Each row is a point. To make a cloud, some directions were put in groups of two or more. Within a group, all points are equally far from the middle, so they leave a hole (a ring in 2 directions, a hollow ball in 3). The other directions are filled evenly. Then the cloud was stretched, turned, moved and blurred a little. How many holes are there, and how many directions does each take, smallest first?
In the rows, zero is written as 128.

Cloud (14 x 2):
[[176 162]
 [164 176]
 [ 98 147]
 [166 174]
 [149 182]
 [116 178]
 [163 176]
 [172 168]
 [118 178]
 [116 177]
 [110 172]
 [ 99 129]
 [118 179]
 [122 179]]
Holes: 1 (2)

Cloud (20 x 3):
[[165 182 150]
 [150 172 183]
 [ 91  89 138]
 [162 155 172]
 [127 193 181]
 [147 176 106]
 [114 117  63]
 [106 160 180]
 [ 88  76 120]
 [163 129  96]
 [108 177 107]
 [137  71 121]
 [ 90  84 133]
 [105  57  91]
 [171 162 152]
 [169 156 162]
 [ 89  97 143]
 [158  97 134]
 [ 76  86  98]
 [121 202 147]]
Holes: 1 (3)

Cloud (51 x 6):
[[103 162 168 105 109 145]
 [149 123 132 153  74 138]
 [178 107 108 109 178 157]
 [118 139 106 137 134 195]
 [114 111 124 145 113  97]
 [127 152 138 209 125 114]
 [105 163 158  79 153 168]
 [157 115 124 147 162 198]
 [183 102 136 113 175 129]
 [ 75 149  73 173 171 153]
 [109 131 135  66  72 133]
 [127  64  96 100 142 117]
 [122  84  76 172 110 119]
 [122 114 107 196 124 128]
 [113 109 105 136 183  63]
 [106  81 115 137  88 127]
 [ 44 119 146 116 145  89]
 [200 121 126 123 135  91]
 [184 111  89 157  82 119]
 [185 135  79 147 143  65]
 [189 124  56 171 116 109]
 [ 91 137  62 189  71  58]
 [118 150  87 140  50 183]
 [ 97  52 133  62 111 136]
 [207 161 116 126 132 125]
 [137  95  97 145  80  72]
 [137 177 132 112 190 135]
 [185 112 155  99 123 159]
 [128 110  53 160  69  97]
 [173 187 108 126 140 138]
 [ 50 162 146 145 106 115]
 [ 86 120 114 179  57  64]
 [136  81 117 149  74 160]
 [157 137 114  78 129 190]
 [166 180 102 128  54 135]
 [ 95  80 193 123 201 121]
 [ 93 158 105 172 135 135]
 [ 87  93 147 107 149  59]
 [105 117 103 143 126 184]
 [ 90 128  68 140 151  48]
 [158 175  70  99  67 147]
 [145 161 174  97 121 172]
 [128 188 115 166  23 120]
 [133 141  28 126  80 120]
 [144 111  74  95 158  78]
 [133 162 133 175  56 125]
 [139 124  88  70 116  62]
 [148 142 126  93 134  91]
 [ 58 122 130 176  88 130]
 [117 176 144 115  97 139]
 [203 124  86 139 141 161]]
Holes: 0

Cloud (74 x 8):
[[140 191 118  98 110 141 124 185]
 [ 70 162 147 125  91 178  82 130]
 [ 60  76  63  91 118  87 140 144]
 [133 145 142 149 158 158  77 110]
 [122  90 113 161 136  73 196 136]
 [ 64 142  76  90  85 151 146 197]
 [162 105  39 127 135 136  47 143]
 [138 169 133 112  87 156 120 160]
 [195  78  95 151 133 112 150 135]
 [116 142 163 167 172 181 123 191]
 [171 159 143 169 165 141  91 228]
 [ 81 105  91  53 147 169 136 122]
 [ 96 149 123  96 132 166  72 142]
 [ 90 143 126 192 135  98 118 133]
 [100 140 159  66  95 122  82 165]
 [132 134  98 117 123 126 181 227]
 [ 96  82  69  95 108 194 116  88]
 [210  69 157 119 171 140 109 155]
 [123 122 117 149  91 171 122 134]
 [129 105 150 122 115 161 198 166]
 [116 124  91 215 150 121 111  83]
 [132  85 120 165 173 123  64 110]
 [ 41 130 131 168 145  82  81  99]
 [154 103 156 117  89 107  85 151]
 [168 132  93 193 124 176 108 208]
 [141 102 180 131 139 176 154 148]
 [131  98 117 181  99 136  49 112]
 [120 120  86 162 189 132  67  89]
 [142 115 118 125 205 113  97 143]
 [ 94 143 122 153 128  78  20 144]
 [116  95  70 108 116  91  64 150]
 [ 97  75 110 157 146 101 111 137]
 [ 96 148 146 130  88 173 170 158]
 [142 129 149 170 161 130  74  87]
 [133  98 113 109 161  79 161 135]
 [ 93 153 151 157  93  97 111 138]
 [141 133 122 147 173 148  40 110]
 [170 108 107 146  70 174 141 216]
 [118 143 153 165 102 166 179  95]
 [155 152 142 145 123 138 149 148]
 [ 68 147 102  77  66 126 130 172]
 [166 166 144 132 121 161  75 133]
 [ 51 152 124 115 130 156 143  90]
 [103 158 160  60 127 118 113 186]
 [135 130 142 125  68 109 137 207]
 [122  91 185 141 122 204 152 177]
 [202 147 149 127 105 187  27 189]
 [113 131 147  85 145 129  76 173]
 [ 83 144  61  87 120 139  95 154]
 [ 88  23  79 186 180 123  78 143]
 [102  88 122 131 142 137 218 130]
 [103  94 161 140  77 100 147 194]
 [ 89 138 105 113 121 130 168 139]
 [121 151 185  77 151 164 161 232]
 [165 127 120 160 157 112 103 214]
 [142 117  82 116  83  95 130  71]
 [ 87 152  91 131 114 121 193 149]
 [107 103  78 171  92 122 140  86]
 [151 168 145 121  80 126 181 159]
 [ 98 122 156 139  66  45 148 162]
 [ 98 174  72 106 131 109  90  96]
 [157 108 115 154  79 129 147 138]
 [ 94 130 106  85 123  73 136 188]
 [156  86 153 168 142 219 105 154]
 [147  98  97 143 161  98  38 186]
 [ 49 108 133 119 151 131 140 128]
 [129 143  48 149  92  86  59  90]
 [107 143 116  99  62  77  86 132]
 [104 120 117  89 105 136 141 197]
 [125 105 145 202 142 177 118 231]
 [ 61 117 115 196 147 133 106 204]
 [ 76 101  71 180 119 154  63 141]
 [110 110 132 188 146 141 156  70]
 [157 119 113  84 149 101 165 148]]
Holes: 0

Cloud (96 x 9):
[[113  19 155 130 134 128 159 128 185]
 [157 152  97 101  67 129 105 110 173]
 [154  85 147  92 239  96 150 120 182]
 [111 118 158  88 174 136 144 104  89]
 [170 101 116  86 153  86 196  64 164]
 [ 90 145 133  94 123  98  64 141 170]
 [124 129  70  81 191  69  99 149  89]
 [ 78 139 157 122  98 142  84 127  79]
 [125 188 140 158 158 112 174  81 110]
 [118 125  77 142 163 104 131 129 213]
 [ 99 148 103 173 165 136  64 126 121]
 [116 109 136 162 130  54 137 149 140]
 [140 162 136  57 182 158 128 111  95]
 [ 97 134 134 103  95 145 116 140 192]
 [ 81 105 116  82 110  26 129  91 165]
 [104 194 123 122 111 149 160 119 215]
 [170  59 180  76 151 155 103 134 117]
 [116 141 147 171 171  56 129 141 172]
 [138  70  59 110 145 136  81 104 142]
 [ 73  91 117  46 160  56 166 102 186]
 [ 99 103 135  54 115  44 171  80 166]
 [144  87 183 139 173  77 118 102 125]
 [ 70 108  85 111 145 125 147 105 107]
 [ 77  88 109  98 116 121 154  84 107]
 [141 141 113 155  98 100 146  53 210]
 [145 118 173 134 137 110 131 175 148]
 [118  80 151  55 123 113  87 105 180]
 [153 142 123  97 139 129 182 167 117]
 [118  39 151 131 100 119 157 147 158]
 [191  92  89 121 153 171 129 164 149]
 [ 97 141 102 115 144  78  66 144  94]
 [133 100  91 106 134  46  87 164 124]
 [144 145 108  96 100 114  75  89 194]
 [108 112 159 132  68  44 115 128 159]
 [138  73 102  56 185 151 156  88 119]
 [134 209 122 117 186 119  96  79 167]
 [ 64 146 124 206 144 138 140 114 149]
 [215 115 144  91 167 129 112 132 143]
 [156 111 139  71  85 121 148  91 188]
 [110 124 172 173 164  86 105 109 215]
 [145  76  84 128 101  63  89 141  83]
 [131 175 111 123 151 146 211  94 165]
 [189 121 101 101 164 105 140 174  91]
 [126 109 108 152  51 121 106 112 164]
 [106  81 151  63 168 119 173  64 151]
 [121  90  93 124 212 155  93 125 119]
 [146 175 144 143 138 200 129 161  83]
 [177  59 131 140 148  64 165  87 113]
 [132 189 114 116  56  72  61  88 101]
 [ 74 137 134 113  81 158 120  69 151]
 [ 92 138 175 130 136  71  64 110 151]
 [101  77 120 142 152 113 116 140 208]
 [142 140 106 151  66 110  54 144 146]
 [127  61 134  89 232 106 140  99 136]
 [140 135  84 133 153 137  59  79 104]
 [117 137 111 118 117 102  38  79 165]
 [167 116  98 158 152 149 141 149 121]
 [105 141  45 113 163 146 126 112 123]
 [156  79 102 122 154 134 169  61 149]
 [129 129 149 143 124 116 151 177 131]
 [157  63 192 111 109 124 161 125 169]
 [186 126 164 141  93 131  63 111 186]
 [109  82 167  89 177 127 219 119 133]
 [128 111  59  80 116 123 146 171 169]
 [144  74 111 102 156 184 173 156 118]
 [131  53 101  86  77 143 126 113 169]
 [167 129 192 167 137 108 102 124 161]
 [138  90  79 120  91 110 138  52 158]
 [147  90 114 115 155 148 200 158 204]
 [ 52 106 111  86 169 155 145 124 165]
 [119 167 145  97  55  86 119  75 180]
 [159  70 150  92  87  70  92 163 149]
 [160  68 140 103 162  50 134  63 106]
 [140 105 198 156 126 150 188  84 151]
 [121  64 100 161 190 124 166 129 138]
 [140 192 101 172 101  93 102 113 123]
 [153  81 136 106 206 141 132 182  87]
 [107 156 164 174 128 100 121  87  81]
 [146 168 195 154 108  40 106  68 172]
 [159 185 138 113 114  82 143  66 143]
 [108  87 150  99 122 150 176  89 211]
 [173 141 167 133  74 134 132 131 108]
 [125 109 137 146 148 134  31 127 140]
 [119 184 118 113 122  89 130 110  88]
 [115 156 132 176 114 136 128 153 100]
 [110  98  96  49 140  72 168  72 180]
 [173  91 147  67 199  81 152 116 186]
 [137 111 127  90 185 108 120 136 226]
 [105 123 163 177 108 135 132 127 100]
 [196  69 147  88 157 129 176 102 142]
 [111 141 116  53 191 108 124 103 186]
 [111 114 102 109 110 162 164  82 146]
 [135 119 152  90 120  99  79 111 204]
 [ 97  96 193  80 128 114 159  67 196]
 [131 102 116  86  77  60 185  89 128]
 [146 118  96 129 152 149 142  62 158]]
Holes: 1 (6)

Cloud (106 x 9):
[[114 138  86 104  56 125 131 104 173]
 [ 58 104  95 100 126 142  89 166 150]
 [ 74 146  98 188 157 125 148 149 190]
 [133 109  73 142 110 143 176  45 128]
 [ 88  55 101 151  98  86  89 131 131]
 [134 163 138 137 152 109  56 156 105]
 [175 129 116  44 150 181  77 122 193]
 [110 152  91 125 146  65 121 106 193]
 [ 96 118  72 117 123 137 195  74 165]
 [151 155  92  61 111 130 153 129  85]
 [160 127 112  36 186 134 111 118 187]
 [ 88 159 129  94 134 137  67 122 219]
 [135 113  91  96 144  79 140  95 194]
 [165 107  88 147 149  86  86 125 172]
 [140 195 100  66 133 148 120 138 185]
 [141 150  81 105 146 188 146 118 145]
 [ 72 115  63 132 148 113 106  77 147]
 [127 158 113 155 148 115  85  71 173]
 [190 124 128  26 119 145  81 119  87]
 [105 129 132 118 138  73 149 121  92]
 [154 139 114 112 185 119 163  80 164]
 [161  78  82 134  99 151  96 137  93]
 [144 155 150  78 166  94 150 165 174]
 [123  95  55 125 133 141 148  80 181]
 [121 114 150  74 111 145 196 101  88]
 [157  44  92  91  99 111 117  51  70]
 [130 189  83 126 181 145  55 109 184]
 [136 104  81   7  83 152 101 105  78]
 [140 200 114 132 167 101  98  88 191]
 [140 139 147 121 185  94  95  98 105]
 [161 176 122  59 128 172  59 162 149]
 [117 178  86 157 154  90 109 100 208]
 [ 87 132  97  55  79 117 148  68 100]
 [203 131 120  68 133 187  75 127 141]
 [100 185 120 138 102 137 114 140 162]
 [128  88 114  64 100  84 144 133 170]
 [ 59 126 150 148 176  89  97 138 134]
 [133  81 139 132  81 102 107  81 151]
 [ 90 170 158 112 157  68 128 126 201]
 [138 195 144  71 186 123 127 146 149]
 [ 67  99  73 164 147 103  90 163 137]
 [ 91  71 134 127 153 135 117 161 120]
 [158 111  98 112 137 107 217 117  86]
 [ 86 138  66 109 121 157  91 136 192]
 [127 156 139 102 153 164  64 192 118]
 [129 118 146 132 103  88 129 160 154]
 [112 134  78 184 133 139  49 141 161]
 [165 125 122 107 194 191 102 126 184]
 [175  82 120 106 147 129 157  75 133]
 [133 170 100 104 185 118  61 222 174]
 [178  96  87  97  91 169 159  82  98]
 [177  77 149  55 110 165  94 120 118]
 [141  84 154  64 115  72 161  70  70]
 [158 153 179  50 124 124  76 131 106]
 [156 179 146  67 128  97 115 150 134]
 [104 129 108 175 130 123  65 105 184]
 [ 85 141 106 186 149  97 150  69 178]
 [ 93 126 132 105 108  75  51  99 158]
 [150 115  82  70  99 162 111 131 189]
 [147 111  52 123 123  81  98 113 189]
 [ 79  80  59 188  77 126 144 107 146]
 [120  80 110 136  81  83 165 109  53]
 [126  83 142 137 159 115 188 106 150]
 [156 165 180  88 101 101  97  95 125]
 [ 95  85 143 173 111 113 158 109  85]
 [157 155 115 137 179 184  57 112 135]
 [111  79  90 102 108 145 160 157 154]
 [147 120 110  98 102 122 137 153  72]
 [120  79  80 119  65 107  62 112 102]
 [104 144 157  74  82 157 141 106 174]
 [142 104  86 116 184  95 140 101 134]
 [123 121 126 147  92 147 134 136 184]
 [161  96  86 130  74 130 153  83 167]
 [173 135  63  66 119 145 114 144 205]
 [114 177 168  78 115 149  62 131 165]
 [195 155 160  64 160 166 151 113 113]
 [159  76  49 151 104 155 114 106 134]
 [191  96  65 100 159  79 137 125 115]
 [ 74 156  91 208 133  80 149 102 186]
 [105 146  78 143  86  87  87 112 153]
 [133  86 115  44 160 133 117  65 158]
 [106  63 107  96  50 160 169 106 104]
 [112 180 138  86 139 119 135 117 226]
 [143 126 126  72 168 139 178 135 135]
 [100 105 130 167 118 148 106  76 119]
 [ 93 102 117 104 158  86 175  78 151]
 [ 49 108 113 136 115 160 101 104 132]
 [139  30 116 119  75 119 164  51  86]
 [196 104 134 140 124 108 157  95 123]
 [147 152 151 155 136 151 143  65 125]
 [118 141  46 105 132  71 108 152 125]
 [162 112  97  94  79 161  87 112 135]
 [ 66 119 159 142 130 152 109 156 141]
 [185  63 116  86 112 122 147  98  75]
 [165 148 163 106 155  63 140 114 120]
 [117 125  83 154 129  62 175  67  97]
 [149 135  80  91 138 183 100 189 187]
 [ 52  85 119 175 101 100 162 101  90]
 [101  95 145  90 137  96 107 172 155]
 [ 90 122 127 184 143 104  65  91 162]
 [113 148  44 143 141 110  52 106 170]
 [167 168 137  75 134 174  35 136 131]
 [133 116 132 177 118 130 113 135 185]
 [157  62 169  70 136 105  86 122  97]
 [ 70  79  72 125 129 100  68 140 193]
 [ 82 147  62 195 118 136 131 125 164]]
Holes: 1 (6)

Cloud (102 x 9):
[[134 156 133 132  75  57 165 199 173]
 [150 155 166 178 150 126 138 143 151]
 [183 173 103 128 150 117 126  55  72]
 [157  62 189 159 157  98  91 106 144]
 [198 135  81 161  95 144 135 140  90]
 [144 201 126  98  74 136 110 156 149]
 [113 135 166 176  55 101 204 129 169]
 [140 120 152  88  76 110 156 157 112]
 [127  99 127 158 117  50  55  98 132]
 [167 126  73 155 106 133 127 173 127]
 [127  65 129 180 162 116 130  39 170]
 [198 133 127 137 135  90 103 178 148]
 [137 158  91 148  75 100 186 121 182]
 [186 117 126 167 103 181  70 112 144]
 [125 103 191 161 145  53 154 105 123]
 [160 140 124  80 140 107  80 159 161]
 [194 170  92 169  75 133 181  98 171]
 [183 200 127 119  88  74 174  97  96]
 [ 91 118 145 145 178 104 148 108 134]
 [172 126 127 136  96 142 211  91  99]
 [151 199 109 123  80  83 181 163  62]
 [173 189 132 103  87  77 120  92 109]
 [124 178 119  84  98 118 114 191  96]
 [170 114 121 157 138 158 109 125  91]
 [131 197 124 119 103  49 155 163 126]
 [ 99 178 186 167  91 101 221 143 145]
 [130  98  77 118  76 136 141 130 173]
 [ 95  69 157 182 116  49 155 131 143]
 [184 182 114 139 101 139 121 132 160]
 [158 102 164 130 108 133 177 141  97]
 [140 118 135 149  57  80 167  86 163]
 [156  86 159 187 142  99 167 105 182]
 [113 118 174 104 148 106 129 108  65]
 [164  74 173 142 140 131 100  57 162]
 [149 122 101 157  42  66 157 120 157]
 [139  93  88 126 114 115 154 141 162]
 [198 170  99 109 109 158 119  96  65]
 [201 175 139 145 141  91 120 121 106]
 [128 150  93 103 143 106 107 157 115]
 [177 186 129 117  35 119 127 154 120]
 [184 174 117  57  95 139  87  85  66]
 [129 141  80 118  77  73 117 107 126]
 [161 127 158 169 153  68 104  94  98]
 [155  85 119 191 170  96  80  68 142]
 [185  93  73 148 122  95 131 115 130]
 [191 179 108 140  94  79 204 128  79]
 [156 117 180 181 163 108 158  91 147]
 [145 167 127 109 136 162 107 157 112]
 [147 193 123  80  54 157  93 126  99]
 [100 116 126 121 118 125 190 123 154]
 [190 126  88 135 118  93 153  80 110]
 [ 81  88 167 147 139  72  90  77 176]
 [156 141 162 179 155 116 178  55 103]
 [149 101 151 113 113 106  13  96 116]
 [169 182 198 164  95 150 184 110 100]
 [185 109 141 101  92 156 135  86 124]
 [118 172 185 122  64 116 208 165 159]
 [150 169 140  77 127 107  96 135  46]
 [159 108 183 193  72  92 199 170 147]
 [182 153 157 144  90 142  96 134  94]
 [130 115 131 145 129 190 151  66 134]
 [171 100 132  88 151 106  99 164 155]
 [104  82 162 187  99  70 139 109 158]
 [151 157 160 174 112 133 221 120  61]
 [177  82 145 126  99 169 123  75 147]
 [176  89 116 206  89 117 187  92 190]
 [183 107 122 194  78 136 183  85 193]
 [123 164 108  68 117  62 129 150  84]
 [153  89 146 155 133 157 166 103 113]
 [146 133 103 193 130 136 134  83 140]
 [152  53 147 123 147 122 112 153 171]
 [146 151 118  69 110  76 106 168  69]
 [ 88 120 133 145  88 135 145  90 121]
 [110 120 112 164  72 113 193  93 198]
 [116 115 139 136  66 157  93 137 114]
 [155  78 125 150 126 117 159  32 123]
 [142 179 129 164  93  87 164 126  75]
 [151 171 145 106  35 122 162 101 156]
 [151  59 151 198 147 116 111  52 184]
 [149 163 137  66  92  98  65 146 110]
 [129 158 133 162 117 112 248 124 162]
 [177  86 146 161  90 164 167 155 154]
 [164 164 169 203 123 122 223  97  98]
 [150  46 166 143 162 143  66  98 160]
 [175 181 124  91  98 128 120 139  48]
 [161 137  76 119  90 166  93 142 140]
 [172 185 174  78 142  93  89 155  61]
 [129 112 131  72  90  81  76 168 162]
 [150  51 111 175 127 126 156  75 153]
 [133 204 185 136  73 141 153 135 106]
 [151 141 189 150 102 125 119 130 106]
 [168 119 191 149  96 122 179 153 127]
 [209 184 124 157  97  96 203 127 124]
 [179 106 115 109  88  85 125 196  90]
 [ 94  50 108 120  91 109 120 137 179]
 [176 107 144 191 126 143  82 103 157]
 [152 121 170 174 140 148 116 144 160]
 [176 167 103 110  64 170 126 140 174]
 [146 110 147 152 137 127 137  87  71]
 [153 142 139  71 106 115  27  96  96]
 [102 115 155 170  91  93 169  77 137]
 [104 120 139 150  75 141 163  84 105]]
Holes: 3 (2, 2, 2)

Cloud (106 x 9):
[[171 154  48 151 131 101 110  74 184]
 [155 147 109 104 184 193 110 140 161]
 [107 146 144 128 104 140 157  53  75]
 [ 99 107  56 101 139  76 163 108 116]
 [120 162 137  84 128  78 164 124 115]
 [179 109  85  97 138 134  71  91 119]
 [131 115 142 136 211 120 142  93 186]
 [ 92  67 107 100  98  84 190 112 153]
 [125 177 129 102  82 131  87 119  89]
 [ 64 164 169 162 149  88 120 106 200]
 [131  65  48  76 104 145 138 171 139]
 [156 143 152 143 171  69 149 104  78]
 [223 142  68 106 107 161 117 108  94]
 [130 213  93 159 139  71 199  91 125]
 [ 97  56  57 171 136 132 140  81 197]
 [130 129  73  87 129  88 129 136 125]
 [131 103 120  70  85 104  98 152  92]
 [ 89  65 140 134 150 101 137 155 165]
 [120 210  94 139 136 178 135  94 144]
 [148  70 145  95  63 122 155  95 154]
 [ 83 178 103 114 121 223 111 154 144]
 [171 145 172 138 133 124  87  80 132]
 [ 72 114 179 111 148 154 142 165 128]
 [ 58 134 111 127 141 149  97 197 159]
 [177 125  72  77 110  93 152 124 153]
 [ 84 117 110 129  73 118 134  92 143]
 [180 161 201 117 157  89 129 113 141]
 [120  65 185 103  87 104 126 148  69]
 [134 152  38 183 145 128 136  88 141]
 [ 96 132 105 163 117 164 130  94 124]
 [ 87 172 101 126 203 168 107 130 141]
 [131 108  87 116 103  35 122 103 124]
 [ 76 179 119 123 108  91 107 174 170]
 [ 83 185 131 129 167  83 148  86 169]
 [152 132 123 161 110 136 184  52 117]
 [132 101 210 128 113  97 141  45 134]
 [ 88 197 114 176 142  93 167  71 167]
 [101 114  89  89 117  81 188 115 153]
 [120 114 181  66 150 121 111 102  58]
 [177  42 105 126  89 135 127  76 140]
 [131  61 121 110 166 186 151  90 129]
 [139 137  72 139 135  47 130  98 208]
 [ 96  39 114 140 130 108  94  61 153]
 [124 133  64 183  88 120 164 103 177]
 [ 75 148  61 111  73 128 147 122 171]
 [ 54 122 164 153 153 120 149 131 161]
 [125 157  87 158  86 164 117 118 146]
 [216  60 146  84  79 145 110 123  93]
 [176 155 146 130 170 143  90 121 110]
 [163 162  93 149 114 127 100 111 187]
 [118  60 119 134  74  68 162 134  83]
 [117 170 157 135 109 152 150  61  92]
 [189 143 113 126 134  71 137  95 152]
 [171 149 111 129 117 188 110  70 159]
 [ 58 145  72 120  97  69 136 163 176]
 [148  97 146 123 113 109  92 151  57]
 [ 81 156  97 107 113 179 109  66 151]
 [ 94 124  67 108 127 209 116 164 177]
 [105  96 190  93 165 101 134 171 145]
 [125  51 148  55 113 149 114 124 147]
 [123 105 121 135 118 166 146 161  99]
 [ 26 183  68 130 151 123 142 115 165]
 [137 168 146 108 131  46 156 101 108]
 [ 55 149 132 114 127  97 181  84 153]
 [ 65 177 115 106 122  92 138  75 125]
 [150 117 169 143 139  61 117  87  70]
 [ 79 116  56 131 124 105 177  71 231]
 [128  84 169 100 148 192 124  70  81]
 [ 93  84  70 116 155  56 169  87 201]
 [135  31 118 133  84 104  94 154 126]
 [147  83 153 150 102  97 150  82  89]
 [103 118  87 102 149  93 124 142 178]
 [140  64  97 156 107  75 158  38 121]
 [104 125 106 161 107 113 105  65 100]
 [136 170 100 174 132 107 182 102 152]
 [161 103 142 132 111 157 130  82  90]
 [105  52 114  75 148 143 117 130 194]
 [130 199 120 116 132  95 157 115 140]
 [ 99  95 166  66 113 120 145 136 132]
 [117  65  82 149 153 146 107 106 141]
 [123 134 102 160  70  82 189  48 137]
 [ 79 154  99 104  63 145 119 136 139]
 [100 164 169 116 148  86 113 194 135]
 [122 110 135  80 107 112 136 102 188]
 [164  77  82 105 146 128 145  77  86]
 [125  90  83  87  71 188 171 114 119]
 [159  47 108 122 157  76 143  79 129]
 [200 174 111 125  55 151 168 128 103]
 [ 85 107 119  79 143 211 149 116 126]
 [145  71  78 128 156 135 183 110 197]
 [175 144 129 102  81  79 166  88 150]
 [126  68 146 121 153  99 138 113  85]
 [179 139  94 138 102  90 160  38 101]
 [134  78 129 157 144 154  94 147 176]
 [143  35  73 117 118 190 121 110 168]
 [164 176  99  77  74 136 119 136 120]
 [153 104 107  84 133 133 154 157 197]
 [123 119 163 118 149  71  77  56 144]
 [ 56  70  72 117 150 110 134 108 181]
 [165 167  97 159  89  45 185  49 105]
 [144 151  40 170 111 161 162  58 144]
 [166 100 177 142 100  82 137 145  47]
 [211  99 106 113 100 155 128  93  86]
 [ 97 161 115  76 185 147 103 118 144]
 [132 105 178 114 124  50  66 103 148]
 [140 150 152 112  85  91 144  85 141]]
Holes: 1 (4)

Cloud (96 x 9):
[[133 147  50 125 135 127 135 158  54]
 [132 139 142 161 158 122 188  91  75]
 [111 147 121 175  84 163 213 142  84]
 [105 150  82  75 108  96 166 110  85]
 [128 140 126  97 148 203 179 139 190]
 [ 81 164  71  59 124 150 159 149  91]
 [122 154 152 191 100 135 134 136  96]
 [108 133 140 134 163 124 221 174  62]
 [ 60 180  75  85  58  74 130 188 115]
 [116 102 174 141 130 121 164 154  81]
 [ 89 187  90  49 169 135 114 144 119]
 [ 92 192  74 104 159 142  83 152  93]
 [120 190  92 162 123 179 172 164 113]
 [151 144 160 188  96 129 217 114 134]
 [114 102 118  69 201 179 132 120 165]
 [111 132  76 105 150 123  65 123 131]
 [103 132  82  97 167  97  79 140 162]
 [ 63 108  66  93 122 148 126 172 170]
 [165 143 152  92 182 162 211 138 110]
 [132 148  77 100 143 152 211 146  93]
 [122 121 140 181 115 162 149 116 144]
 [107 198 139 111 108  87 155 135  83]
 [152 142 117 100 178 122 103 134 144]
 [110 156 111 128  80  59 129 118 141]
 [ 85 139  61  60 166 164 109 116 229]
 [145 126 121  59 174 134 125 120 131]
 [120  99 110  91 155 111 122 127 188]
 [118 127 113 119 151 166 215 109  78]
 [109 159 111 174  93 136 195 161  28]
 [ 92 154  94  99 222 141 117 117 149]
 [ 61 194  77 135  93  95  94 158 114]
 [118 171 168 135 103  86 185 177 128]
 [127 156 120 139 146  76 213 119  87]
 [116 156 150 139 157 204 159 185 141]
 [129 146  57 121 197 159 130 120 121]
 [ 84 150 158 145 175 106 153 137 110]
 [147 112  61  83 165 124 129 130 128]
 [ 64 191 115  91 128 100 145 108 160]
 [ 80 153  51 120 106  65 180 160 112]
 [ 66 128  63  74 117 101 177 176 139]
 [112 141 143 117 141 136 158 151 213]
 [ 86 157  40 108 183 138 128 154 147]
 [120 125 107 110 155  94 129 181 165]
 [ 93 183  74  74 194 102 129 138 177]
 [ 69 182  98  58 136 141 128 154  91]
 [ 85 137  83 149  84 105 107 112 165]
 [ 91 113 158 169 141 143 206 160 131]
 [140 180 151 171 128 114 173 180 148]
 [110 106 127 133 152 217 174 126 163]
 [121 151  94 100 221 181 161 149 155]
 [ 74 108  91 156 179 147 171 124 133]
 [128 124  99 159 109  61 158 125 136]
 [151 145  78 112 123  87 137 191  65]
 [ 73 186  65  92 120  68 172 164 129]
 [143 142 136 114 124 105 118 162 164]
 [147 123 108  77 215 170 165 125 118]
 [156 132 117 153 104 122 128 107 114]
 [158 127 115  89 118 114 198 113 139]
 [ 71 139  58 143 131 132 103 106 199]
 [140 129 145 137 157 100 117 138 117]
 [152 126 151 197 106 180 215 153 122]
 [148 173 178 206  89 128 198 171  61]
 [154 148 177 149 142 157 211 104 182]
 [ 99 106  89 104  98  64 143 167 126]
 [ 99 130 106  68 177  91 158 154 195]
 [114 196 141 126  97 127 174 159 154]
 [105 163 149 199 112 133 146 142  86]
 [110 141  59 173 153 166 168 138 144]
 [156 185 114 165 172 132 153 111 152]
 [ 92 147  67 122  89  63 148 205  65]
 [ 54 167  46 110  66 107 130 150 167]
 [ 91 128 119 101 214 129 152 155 106]
 [107 124  69  69 117 139 197 137 118]
 [116 161 174 131 113  99 208 170 128]
 [ 93 108 158 112 139 133 189 197  99]
 [ 72 113  67  91 143  91 114 187  95]
 [164 195 121 119 157 168 137 143  98]
 [114 166  51 134  66  99  81 151  99]
 [ 57 119 129 112 171 140 171 151 163]
 [105 166  92 169 113 148 138  79 169]
 [113 179 168 173 162 135 155 146  66]
 [106 133  60  67 142 199 131 119 142]
 [112 174  78 183  83  95 134 169  51]
 [106 139 129 191  76 124 202 157 136]
 [121 150 121 130  99  99  90 145 147]
 [169 158  88 127 127 155 170 130  67]
 [133  84  96 129 154 155 132 161 145]
 [ 64 138  58  96  64 113 119 166 170]
 [146 120 109 110  97  78 125 157  96]
 [152 148 116 147 176 172 168 125  46]
 [ 84 148  97  82  47 131 125 165  86]
 [ 81 106 124  79 111 154 161 197 106]
 [124 182  62 128 112  75  91 164 102]
 [121 106  87  82 197 144 138 171 140]
 [ 96 153  61 182 112 141 145 138  98]
 [100 141  70  91 118  77  81 101 137]]
Holes: 1 (8)
